Each row is a point. The window is the flat piece filled in between its corners: a triangle in 3 columns, a solid with four corners in 4, and so on. A path goes straight from each point to the next, and from the last back to the first. After which points does the path pass through the window?
In the rows, zero is written as 128.

Window, 4 rows:
[[101 109 112 161]
 [104 153 139 131]
 [185 153 116 110]
 [132  61 116  84]]
Path:
(1): [103 112 114 117]
(2): [ 98  96 157 185]
(3): [119 124 139 161]
(4): [ 91  81  74 128]
(5): [147 159 103 106]
(6): [141  29 125 158]
(7): [133 123 134 146]
(8): [111 135  78 121]
Through the window after points: 3, 7

Window (6 x 6):
[[114 121 207 201 143 153]
 [120 128 188 113 142 142]
 [139 131  72  95 135 109]
 [119 133  93  75  77 138]
 [138 160 169 153 126 104]
 [176 102  91  99 103  79]]
Path:
(1): [ 81 109 150 180 141  88]
(2): [145 152 160 117 116 196]
(3): [139 129 120 142 130 148]
(4): [112 114 162 112 133  54]
(5): [114 130 113 112 122 108]
(6): [196 150  87 115 149 120]
(7): [153 136 118 109  95 147]
(8): [111 125  80  75 104 107]
Through the window after points: 3, 5, 7

Window:
[[162 152 230 174 123 101 162  69]
 [ 98 118 125 111  88 153 147 114]
 [ 48 139 149 147 109 127 110 164]
 [101 114 170 105  80 141  93 154]
 [106 147 164  88 111 107 129 124]
 [130 128 112 165  98  69 138 155]
 [182 148  87 125 140 205  93  74]
 [171 112 102 110 159 192 127 114]]
Path:
(1): [141 112  99 133 118 118 106 108]
(2): [127  91 103 167 132 112  81 115]
(3): [142 155 150 125 107 115 146 139]
(4): [173 157 128 127 140 160 130 143]
(5): [124  84 108 117 141 161 137  52]
(6): [120 107 154 185 148 145 104  56]
(7): [157 154 169 115 116 133 154 129]
(8): [144 160 169 118  98 185 156 121]
Through the window after points: 6

Window (8 x 8):
[[105 135 142 171 146 137  98  81]
 [ 80 150  96 169 130 105  83 173]
 [202 108 123  72 142  82 169 131]
 [104 106 139 142  71 152 114  94]
 [143 191 128 106 133 153 128 115]
 [ 90 114 116 132 182 142 104 149]
 [118 114  82  93 170  77  67 157]
 [139 195 202  81  76 114 164 102]]
Path:
(1): [120 165 171 126 153 149  57 157]
(2): [ 90 136  84 150  91  82 149 129]
(3): [162 129 102  87 138  92 155 117]
(4): [191 101 164  97 130 106 144 144]
(5): [178  89 142  94 147 134  61 139]
(6): [109 141 125 116 132 122 130 110]
(7): [116 155 119 123 116  85 151 109]
(8): [157 139 170 113 101 175  78 118]
(9): [155 154 132 173 118 158  79 141]
(10): [ 94 148 134  96 161 112 150  69]
(11): [102 136 116 107 149  96 115 131]
(12): [161  89 126 115 125 108 109 141]
Through the window after points: 1, 3, 9

Window:
[[163 193 157  91 131 111 196  67 141]
 [142 111 117 128 126  79 145  72 135]
 [130 121  46  94 122 104 101 131 123]
 [139 249 152 137  93 114 116 127 114]
 [159  57  80 129 128 162 149 166 124]
 [136 164 145 100 114 145 105 104 109]
 [120 116 121  78 170  89 150 192 108]
 [150 119  69 129 148 133 113 139  64]
 [165 137 140 129 185 144 153 129 191]]
Path:
(1): [106 134  92 128 146 136 142  99 152]
(2): [179 128 116 100 122  86 134 120 118]
(3): [188 116 122 111 130 143 120 156 101]
(4): [ 94 148  74 119 123 106 133  98 100]
(5): [112 106 103 134 139 125 151 119 132]
(6): [169 112 107 119 122 112 136 116 122]
(7): [202  89  84  98 108 101 127 131  93]
(8): [112 139 106 136 164 135 158 140 146]
(9): [ 89 115  87 176 146 148 139 128 119]
(10): [170 114 116  82 135 127 134 132 118]
(11): [169 146 130 118 133 100 127 122 134]
(12): [101 168 122 133 129 136 150  89 132]
Through the window after points: 1, 5, 11

Window, 11 rows:
[[128 134 137 139 105 183 115 188 131 200 134]
 [ 70 129 131 165 135 133 101 130 111 111 158]
 [106  98 114 104  82 149 166 149 124  78 128]
 [ 68 174 181  84 132 108  99 152 148 124 132]
 [ 76 109 125 131 107  80 130  94 116  84 107]
 [132 112 116  95 107 117 115 184 111 111 137]
 [120  74 128 151 183 116 144 106 125  62 131]
 [112 110 153 158 117  79 112 121 186  91 154]
 [127 123 139 107 112 124 145 111 158 173 196]
 [156  87 103 111  78 166  47 167 199 103 116]
 [126 123  47 164 114 140 186 121 149 161 168]]
Path:
(1): [ 64  50 118 108 123 127 105 162 163 118 134]
(2): [ 64  68 124  95 125 144 135 191 172  72 155]
(3): [163 139 128 149 115  93 103  73 123 101 114]
(4): [164 165 166 134 124 164  80 112 159 131 148]
(5): [ 45 106 117 118 110 122 142 200 117 157 131]
(6): [ 71  92 143 129 127 110 154 149 138 144 142]
(7): [130 147 104 137 116 128 142 121 124 101 153]
(8): [141 153 148 136 112 128 129 123 110  85 134]
Through the window after points: 4

Window:
[[127 203 135 139  87 142  89 194 130 112 144  95]
 [ 86 134 108 100 115 134 160 153  93 113 174 168]
 [128  81 155 100  70 107 104 145  80 173 161  58]
 [130 141 178  94 124 142 130 176  87 154  74 211]
 [173  73 115  77 112 125 137 170  83 116  58 164]
 [134 113 102 144 147 151 115 167 104 131 130 193]
 [ 92 130  93 160 128  85 149 119 127 127  52 122]
 [ 99 109 188  87 168 120 174 167 142 159 134 126]
 [118 213 105  75 119 136 106 141 126 116 133 131]
 [151 131 163 167 120  70 151 131  86 161  96 101]
 [159  94 131 155  84 139  94 148 178  95 153 126]
 [126  67 165 116 126 183 174 123 128 140  99 102]]
Path:
(1): [102 141 181 120 152 101 114 114 106  85  72 138]
(2): [135 128 116 105 103 138 155 184  91 178 125 153]
(3): [119 145  98  97 106 158 167 193 126 182 116 107]
(4): [121 104 162 125 127 122 110 131 112 107 116 153]
(5): [102 128 206 101 151 124 125 127  93 103  76 161]
(6): [130 147  66 111 104 129 156 186 144 176 160 124]
(7): [137 146 151 143  90 136 173 180 138 182 121 100]
(8): [ 93  85 105 109 173  90  87 105  79  82  89 179]
(9): [111 133 158 117 133 120 127 153  89 129 112 162]
(10): [134 120 129  94 112 145 171 171 149 167  83 160]
(11): [162 150 115 104 120 118 173 196 134 166 132 130]
(12): [ 92 112 143 128 113 133  98 109 107  91 133 117]
(13): [114 141 142 133 153 124 114 147 110 107 112 139]
(14): [138 151 135 110  62 132 143 178 112 166 105 142]
(15): [116 132 110 118 106 143 148 191 152 204 103  75]
(16): [150 105 145 146 117 111 101 115  96  57 151 160]
Through the window after points: 5, 7, 9, 13
